Every row gives one point. Each copy is the shape, with its points in the same order, turned, moved and blurred by noise. Say if it was mirrored as well.
In the rows, 128 means zero.

Shape, 7 rows:
[[ 82 142]
 [186 171]
 [ 82 192]
 [ 92 112]
 [137 129]
 [ 82 104]
 [104  93]]
Copy 1 (7 x 2):
[[125 191]
 [133  79]
 [172 178]
 [ 97 187]
 [ 97 135]
 [ 80 191]
 [ 69 176]]
Copy 1 is: only turned
Copy 2, 7 rows:
[[128 185]
 [ 77  82]
 [ 76 198]
 [163 163]
 [135 127]
 [167 171]
 [177 150]]
Copy 2 is: mirrored

Shape, 8 rows:
[[134 186 134 188]
 [104 140 105 152]
 [ 35 113 145  97]
 [175 102 170  59]
 [ 46 143 160 131]
 [ 61 152 111 136]
 [181 118 136 172]
 [194 139 144  99]]
Copy 1:
[[129 163 108  73]
 [105 123 126 115]
 [ 85  77 219 117]
 [209  55 169 143]
 [ 98 110 204  83]
 [ 72 107 156  95]
 [174 161 118 132]
 [202  89 117 122]]
Copy 1 is: only turned
Copy 2, 8 rows:
[[ 67 156  77 146]
 [ 94 140 130 107]
 [150 195 165  59]
 [226 130  97 143]
 [118 211 140  81]
 [ 98 169 137  73]
 [120 119 111 189]
 [173 112  72 150]]
Copy 2 is: only turned

Shape (9 x 6):
[[117 157 172 157 163 133]
 [144 110 128 132 159 152]
 [104 106  85 160  55 154]
 [141 139 124 150  94 177]
 [116  42 188 125 171  63]
 [215  22 122  77  57  73]
 [111 129 173  86 160 135]
 [121 165 138 121 173 108]
 [101 145 137 186  68 164]]
Copy 1 (9 x 6):
[[ 84 186 155 122 160 157]
 [119 142 131 132 194 126]
 [179 104 108  87 113 125]
 [165 140 115 123 159 174]
 [101 175 199 167 166  27]
 [218 113 120 241 151  36]
 [102 140 196 159 175 146]
 [ 63 144 153 157 155 154]
 [165 163 119  85 105 165]]
Copy 1 is: mirrored
Copy 2:
[[169 167 149 136 148 108]
 [100 158 111 118 139 122]
 [ 96  66 111 200 100  80]
 [ 99 102 162 160 123  99]
 [160 205  50 172  91 166]
 [ 95  73  68 148   8 220]
 [127 190 119 117  83  96]
 [171 156 117 103 120 101]
 [135  92 178 202 131  88]]
Copy 2 is: mirrored

Shape, 12 rows:
[[142 135 171 173 129 182 175 169]
 [ 87  68 104 129 126 115 113  96]
 [192 145 130 143 117  97  82  62]
 [111  98 111 104 111  80 156 108]
 [103 102 127 114 226  75  89  98]
 [ 98 187 135 180 169 181 193 167]
 [ 89 135 111 119 147 159 134 173]
 [145  89 109 130 150 135 131  91]
 [145 165 199  51  82  87 121 107]
 [131  95 127 138 129  98  86 154]
 [143 161 158  29 151 100 127 141]
 [142 179 215  56  66 144 113 132]]
Copy 1 (12 x 8):
[[189  94 185 195 154 121 132 118]
 [124 122  82 115 146 136 181 107]
 [108 127  90 154  45  95 137 172]
 [109 166 131 101 144 130 150 114]
 [111  76 103  54 140  68 184 149]
 [211  71 187 149 189 162 110 161]
 [139  65 141 115 165 162 127 120]
 [106 111 114 143 143 117 190 141]
 [ 87 149 119 116 105  81  27 102]
 [133  85 121 107  87 119 166  84]
 [ 64  91 150  87 127  96  63 125]
 [109 120 112 158 115 101   7  86]]
Copy 1 is: mirrored
Copy 2 (12 x 8):
[[200  80 141 144  84 151  93  88]
 [ 87 124 183 114 109 100 137 151]
 [ 97 162 143 176 107 205 182 140]
 [ 96 118 187 172 127  92 157 117]
 [ 49 158 161  78 145 140 148  69]
 [174  63 144 147 142 164  36  71]
 [138 109 120 125 142  99  83 106]
 [131 134 179 119 131 145 155 135]
 [ 94  83  88 209 111 123 215  86]
 [105 169 136 135  86 112 127 111]
 [112 114  88 163 170 111 192  58]
 [131  59  47 198 101 126 194 102]]
Copy 2 is: mirrored
Copy 3 (12 x 8):
[[143 124 202  86 104 176 166  93]
 [165 141 151 147 161  93  97 142]
 [105 138 118 119 130  99 180 219]
 [189 145 102 147 139 140 112 155]
 [105  98  91 135 103  70  65 146]
 [137 105 150  53 127 167 168  38]
 [128 129 138 145 143 145 133  65]
 [132 163 145 115 128 108 113 152]
 [163 123  96 190  60 144 210 165]
 [114 102 154 167 141 143 113 159]
 [123 136  67 181  55 139 154 119]
 [156 131 134 203  58 149 248 126]]
Copy 3 is: only turned
